Each row of a before or after table is a point. One or more steps were done to the points. Then noise was added and the rows were shuffled. The steps act on columns, c1 being the first. Name the steps. A step turns or swaps two columns, mirrors them in a line or flattens them onto one, adds a multiple of one to another, or multiplies or shifts one. Angles are multiples of 10 degrees, from the lower column toward the higher: turns from -170 to 170, lines from 10 to 170 but not 90. Use the fewest steps. Two steps may share a column if one is a turn and the other turns, adds or multiplies; they go together, in the order done. Otherwise the lowest column goes first.
(in the rows, 128 means zero)

Before:
[[155 154]
 [152 109]
 [ 73 140]
 [182 127]
 [150 134]
 [ 26 130]
 [ 84 162]
 [141 168]
 [109 145]
 [123 150]
 [113 137]]
After (11 x 2):
[[147 133]
 [127 129]
 [ 25 113]
 [147 129]
 [179 136]
 [159 134]
 [ 92 125]
 [ 78 117]
 [117 121]
 [109 122]
 [147 130]]
Steps: flatten c1 and c2 onto the line at 10 degrees

Before, 11 rows:
[[117 107 151 138 109 174]
 [151 168 129 128 148 125]
 [131 115 154 157 152 135]
 [110 152 100 166 138 101]
 [108  89 165  86  82 138]
 [101 141 179 149 125 112]
 [171  89 128 172 102 124]
 [104 106 145 106  85 147]
 [163 100 175  86  67 162]
 [167 148 171 142  74 107]
 [ 91  78 128 106 141  98]]
After (11 x 6):
[[156  88 150  95 149 160]
 [156 151 119 150  98 165]
 [144 119 106 159 167 139]
 [182 113 107 141 124 108]
 [128 117  74 135  42  98]
 [119 103 160 158 146  85]
 [156 139 128 115  57 157]
 [137 157  73 102  29 176]
 [166 132 112  91  47 167]
 [ 99  92 103 171  83 153]
 [113 144 116 126 159  93]]
Steps: turn c1 and c3 by -140 degrees; turn c4 and c6 by -20 degrees; turn c2 and c6 by -60 degrees; multiply c5 by 1.6

Before (9 x 12):
[[ 82 142 128 137 148 105 164 171 173  95  83  90]
 [ 84 100 163  84  96 100 120 108  97 124 132  97]
 [100  93 158  61  66  72 128 126 135 143 104 122]
 [ 79  90 106 124 131 111 208 131 176 113  94  75]
 [133 155 183 122 121 168 114 109 160  85 116 143]
 [141 148 178 127 136 119 146 130 132  97 132 167]
 [169 144 185 108 152 167 119 158 142 107 131 144]
 [ 95 103 186  99  53  85 147 113 109 165 109  84]
 [171 156 144 130 113 156 117 129 122  84 118 138]]
After (9 x 12):
[[169 107 170 107 137 184 124 161 141 109 136 156]
 [ 83 148 101  84 124 162 128 113 100 124 140  83]
 [100 188  70  61  85 159 105 127 134 143 115  82]
 [174 177 155 130 109 142 115 131 123  82 133 125]
 [133 166 165 121 113 183 111 115 159  87 135 135]
 [ 80  86 111 124 167 105 138 107 178 113  42  87]
 [141 135 119 129 110 180 141 127 131  97 116 162]
 [ 81 111 102 134 166 127 107 162 174  95  76 114]
 [ 94 214  86  97  99 185 119 106 108 164 102  45]]
Steps: add -1.5 times c5 to c2; turn c5 and c12 by 40 degrees; swap c3 and c6; add -0.3 times c7 to c8; turn c7 and c11 by -60 degrees

Before (12 x 24):
[[121 139 113 126 130 137 145 150 136 103 150 109 133 179 132  98 138 106
  146 137 115 108 107 110]
 [132 143 154 136 134 118 123 150 158 123 148 153 118 115 123 123 122 123
  141 138 118 110 102 161]
 [142 129 124 109 128 122 144 117 142 104  86 121 158 122 113 132 107 109
  141 140 101 147 100 105]
 [122 134 113 122 145 139 161  89 137 131 138 116 152 126 169 132 111 120
   99 129  98 107 154 118]
 [ 81 176 141  74 134 125 115 115 107 131 154 160 158 129 123 105 109 130
  148 146 121 122 103 103]
 [142 138 132 123 142 115 155 141 118 137 144 155 154 129 127 102 107 114
  147 125 156 115 109 116]
 [140 134 115 138 127 141 164 146 126 125 114 109 147 128 113 149  98 111
  149 147  92 139 116 123]
 [124 131 129 141 126 119 146 143 108 120 147 109  67 163 114 115 143 108
  106 130 106 146 108 136]
 [132 140 128 140 157 128 147 150 155 141 101 129 155 137 150 104 113 131
  125 192 123 131 124 140]
 [107 137 121 127 127 186 144 158 122 106 150 117 129 195 118 163  97 112
   88 128  98 107 123 128]
 [139 137 118  97 135 114 131 149 120 142 158 117 156 132 122 123 128 127
  144 154 101 240 108 116]
 [116 151 157 121 176 133 137 116 129 126 155 119 111 117 115 124  99 205
  115 135  90 119 122 120]]
After:
[[ 85 175 142  75 142 124 114 110 107 132 157 166 156 130 127 106 111 111
  121 146 143 122 102 103]
 [116 156 155 117 248 129 136 117 129 127 154 121 110 143 145 128  97 179
   62 134 143 118 122 122]
 [119 136 112 117 170 138 162  86 139 130 137 119 152  86 118 129 110 160
  147 129 143 101 115 157]
 [143 133 117 141 132 133 165 146 125 124 112 111 149 141 131 149  97 120
  135 151 175 141 124 113]
 [114 137 120 126 125 170 143 156 123 106 155 118 128 149  59 162  93 172
  154 126 137 105 124 125]
 [125 130 128 144 121 125 150 145 110 121 147 111  63 148  95 117 143 152
  153 130 140 151 137  98]
 [132 140 128 140 199 130 152 153 154 138 103 132 155 103 112 103 116 133
  128 192 134 137 140 124]
 [131 142 154 139 142 121 128 151 155 125 151 151 118 131 145 128 118 122
  130 140 145 109 162 102]
 [119 138 110 125 128 136 144 153 135 109 149 109 137 134  79  98 136 115
  144 136 154 104 109 103]
 [143 139 130 122 162 122 158 145 117 137 147 161 158 133 130 100 105 101
  132 125 119 114 120 109]
 [139 139 118  98 146 117 129 148 119 139 158 115 155 135 129 123 131 127
  123 155 160 248 118 109]
 [140 129 125 107 131 119 146 118 143 108  85 123 155 140 132 132 104 130
  142 141 162 150 107 102]]
Steps: multiply c5 by 2.5; multiply c6 by 0.7; mirror c14 and c15 in the line at 140 degrees; turn c18 and c19 by -110 degrees; turn c18 and c21 by 150 degrees; swap c23 and c24
